Every row gives one point. The ring and each string are closed loops that go straight from each point to the next, and from the last back to the first. Before rounding, they use only three directions, however many columns there are. Count how often each string passes through the ring. Passing back the other way cancels.

Ring (7 x 4):
[[  0 -39  39  35]
 [ -1  -6  27  57]
 [ -5  34 -12  36]
 [-18  19 -26   8]
 [-16 -24 -20 -43]
 [  5 -46   1 -63]
 [ 11 -57  30 -28]]
String, 27 rows:
[[-30  13  -7  62]
 [-13  -1  -3  21]
 [  4  18 -10   2]
 [  4  54 -32   5]
 [-23  53 -43  28]
 [-31   9 -20  31]
 [-22  -2  -9  22]
 [  1  16 -11   3]
 [ 12  61 -27  11]
 [  9  16  -5   1]
 [-25 -15   4  37]
 [-14  21   2  65]
 [  8  43   9  72]
 [-10   9  22  82]
 [-26 -27  20  57]
 [ -6 -18  10  13]
 [ 16  -4  26  30]
 [ 13 -17  50  67]
 [-21 -47  51  87]
 [-21 -40  34  60]
 [ -6 -21  14  19]
 [  3 -11  15  18]
 [-19 -23  24  58]
 [-16  -2  29  95]
 [  9  39  16  77]
 [ 23  57   1  46]
 [ -4  46  -6  63]]
Times through: 2
String (25 x 4):
[[  3  76 -32  39]
 [  9  55 -29   3]
 [  2   5  -7  -6]
 [-20 -15  -5  10]
 [-32 -18 -14   7]
 [-11 -15  -6  -8]
 [  3  -5 -18 -45]
 [ -1 -22 -31 -88]
 [-14 -50 -16 -75]
 [-20 -58   0 -39]
 [-16 -37   7   0]
 [ 12 -25   7 -35]
 [ 33 -45  19 -73]
 [ 15 -30  16 -28]
 [-13 -52  23   7]
 [-15 -77  45  22]
 [ -9 -80  62  44]
 [-24 -46  24  37]
 [ -2 -22  19  21]
 [ 16  -2  27  34]
 [ 20  21  31  65]
 [  3  26  23  87]
 [-30 -13  12  67]
 [-25 -19   7  38]
 [-23  21  -7  61]]
Times through: 1

Ring, 6 rows:
[[  1  -6 -21  12  -4   0  -5  -2  -9]
 [-14  13 -24  47 -42  17  -1   7   5]
 [-17   9  -8  35 -32  13 -12   1  11]
 [ -8 -12   8  -1   7  -5 -26 -13   6]
 [  4 -35  -4  -2  24 -12 -29 -24  -6]
 [ 12 -39 -21   6  22 -11 -20 -22 -16]]
String:
[[-18   9 -41  94 -74  32  -1   5  10]
 [-25  32   4  20 -36  15  -6  13  17]
 [-21  11 -15  59 -51  22 -11   2  14]
 [-25  22   9  23 -33  14 -15   5  20]
 [-13   9   9  -5  -3   0 -16   0   8]
 [ -6  -9  -9  18  -7   2 -16  -8   1]
 [ -6 -22  -8  28  -7   2 -25 -17   3]
 [ -7 -22  16  -7  18  -9 -36 -21   8]
 [ -7  -9  20 -27  24 -12 -27 -12   5]
 [ -7  -4  13 -22  19 -10 -21  -8   2]
 [ -7  -2   5 -11   9  -6 -17  -5   1]
 [  0 -15  16 -37  37 -18 -25 -14  -3]
 [ 15 -52 -11  -8  39 -19 -30 -31 -16]
 [ -1 -10   7 -26  26 -14 -19  -9  -4]
 [  2 -18  -9   0  12  -7 -17 -12  -7]
 [ -3  -7  -2  -9  11  -7 -15  -6  -3]
 [  1 -14 -12   5   6  -5 -14  -9  -7]
 [  9 -35 -40  41  -6   1 -12 -17 -15]
 [  7 -24 -36  34  -8   2  -8 -11 -14]
 [ -5  -3  -8   7  -3   0 -12  -3  -1]
 [ -9  18  -4  -7  -6   0  -2  10   0]
 [-10  22 -20  20 -27  10   6  14  -1]
 [ -6   0 -48  72 -51  21   5   4  -5]
 [-14  19 -43  75 -66  28   9  14   2]
 [-20  34   4   3 -24   9  -2  16  11]
 [-20  23 -21  52 -53  22   1  12  10]]
Times through: 1
String (25 x 9):
[[ -3 -31   0  15   8  -4 -33 -24   3]
 [  2 -40  -3  10  18  -9 -35 -29  -2]
 [  1 -28 -12  16   6  -4 -23 -19  -4]
 [ -5  -8   2  -7  10  -6 -18  -8   0]
 [ -3 -11   2 -11  16  -9 -20 -10  -2]
 [ 13 -54 -35  38   8  -5 -24 -30 -16]
 [ 22 -67 -34  20  30 -15 -27 -36 -24]
 [ 17 -45 -18  -9  37 -19 -22 -25 -20]
 [  4 -13  -1 -24  27 -14 -15  -9 -10]
 [ -1 -10 -10   4   4  -3 -13  -7  -5]
 [  7 -29 -36  36  -6   1 -11 -14 -14]
 [ -3  -9 -15  16  -5   0 -12  -6  -4]
 [ -7   8  -4  -4  -2  -1  -7   3  -1]
 [ -7  15 -22  20 -23   8   4  11  -4]
 [-12  23 -17  21 -29  11   4  14   1]
 [-13  19   5  -8  -6   1  -7   8   5]
 [ -9   5 -11  20 -17   6  -8   1   2]
 [-14  16  -4  13 -20   7  -7   6   6]
 [ -9  -3 -23  45 -30  12  -9  -3   2]
 [-13  -6 -43  95 -66  28  -7  -4   6]
 [-23  20  -5  40 -43  18 -10   6  16]
 [-23  23  12  11 -24   9 -14   6  17]
 [-21  21  20  -9  -8   2 -17   4  16]
 [ -8  -1   0   3  -2  -1 -15  -4   3]
 [ -4 -26 -15  37 -11   4 -25 -19   1]]
Times through: 2
